Every row gives one point. To make a cloud, some directions were put in groups of two or more. Within a group, all points are equally far from the middle, so they leave a hole (a ring in 2 directions, a hollow ball in 3). The other directions are filled evenly. Then the cloud was stretched, turned, moved and blurred a little. How many holes are there, and how many directions does each take, smallest first?

Cloud (14 x 2)
[[  2  38]
 [ 33   5]
 [ 53   2]
 [-56   8]
 [-74  19]
 [ 19 -21]
 [-12  50]
 [ 38  -8]
 [  4  -7]
 [-56  48]
 [-55  19]
 [-17  -7]
 [-12  60]
 [  5  11]]
Holes: 0

Cloud (21 x 3)
[[ 52  -4  -4]
 [ 56   7   6]
 [ 32  30  39]
 [-64 -13   4]
 [ 24  -3   3]
 [ 39  72   8]
 [-27  -5  -3]
 [-45  20 -15]
 [-56  -2 -17]
 [ 28 -31  14]
 [-65 -29 -22]
 [ 56  30  31]
 [-20 -40 -26]
 [-45  -9 -16]
 [-27  10  10]
 [ -3   8  28]
 [-23  65 -13]
 [-22  61  -7]
 [-11   3 -31]
 [-23  17   6]
 [ 95  33   6]]
Holes: 0

Cloud (29 x 4)
[[-65  -1  -6  -3]
 [-62   4 -17   6]
 [ 55   4  14  17]
 [ 20 -20  43 -26]
 [ 62 -11  12   6]
 [-42  37  63   2]
 [-35  12  52 -24]
 [  7  31 -41  -1]
 [-67  14  26   4]
 [ 45 -19  22 -28]
 [  1 -22  55  21]
 [  2  24 -47  14]
 [-15 -62 -21  -3]
 [-54  10  26  35]
 [ 47 -34 -54  15]
 [-55  22  47  27]
 [-47  12  42  37]
 [-67  11  10  11]
 [ 54 -20  28  -8]
 [ 37 -55 -66  -5]
 [ 13  34 -28 -13]
 [ -5  47  43 -10]
 [-53  10  30  36]
 [-39  36  61  -5]
 [ 54 -23 -44  17]
 [-59 -12   1 -14]
 [-38   9 -44  15]
 [-23  41  56  -9]
 [ 34   0 -23 -39]]
Holes: 2 (2, 2)

Cloud (54 x 6)
[[  1 -26  59  12 -12  33]
 [-31  33   9  22 -26  11]
 [ 31 -26 -43  60  40  15]
 [ 11  -7  52  -2  40 -15]
 [-26 -21 -54 -35  26 -27]
 [ 22 -43  65  15  12  20]
 [-12  26  -9  13 -52  -7]
 [-33 -45   8 -21 -15  -8]
 [ 30 -42  51  10 -29  16]
 [ 22 -23  38  37 -11  18]
 [ 46   7 -17  44  38 -22]
 [-12  24 -92  22  21 -37]
 [-21 -52  -2  24  18  10]
 [  6 -17  33  32  80  27]
 [ 36 -30 -10  34  -1  16]
 [  1 -67  -4  18  19  15]
 [ 18  36 -22 -14  46  14]
 [-44  37 -52   0  14  26]
 [ 14 -21 -46  -5 -20  33]
 [ 24  16 -57  14  31 -40]
 [ -2 -21 -23  65   9   1]
 [-36 -46  -4 -16  -1  -2]
 [-24  35   5  -5 -47  14]
 [ 11  17 -16  52  -8  29]
 [ 16  -1  56 -11  40  18]
 [ 17 -23 -27 -13  84  18]
 [ -2  16 -64 -44 -23 -21]
 [-42 -12  13 -55  -7  -7]
 [ -8   6 -56   9 -33 -18]
 [ 38 -51 -22  20  58   3]
 [ 21  -3 -50 -36   3 -35]
 [ 46  12 -23 -29  -1 -14]
 [  7 -54 -48 -15   5  31]
 [-11 -14  29 -10  10  59]
 [-29  -8 -95  13  27  -8]
 [ 18  -3  20  21  32 -43]
 [-19  -8  21  60  15  18]
 [ 35  26  33  34  21 -14]
 [-18 -40 -66  -3  24  27]
 [-35   6 -12  18  52 -38]
 [-14  11  33 -15 -57  27]
 [-12 -44 -52 -46 -29   0]
 [-21  49 -19 -14 -43   2]
 [ 34 -29 -15 -33 -30  46]
 [-32  36 -31 -44  -8   8]
 [-42 -15 -48  24  37 -31]
 [ 31   3 -33 -25  50  20]
 [ -5  -1  14   5  18 -50]
 [ 31  33  41 -16 -17 -19]
 [ 33  12  18  -2  16  48]
 [ 14  13  46  16  53  14]
 [-24 -42  -9 -51  -2  50]
 [ 23  -2 -12 -41  48  24]
 [ 31  19  40  12  21  35]]
Holes: 2 (2, 3)
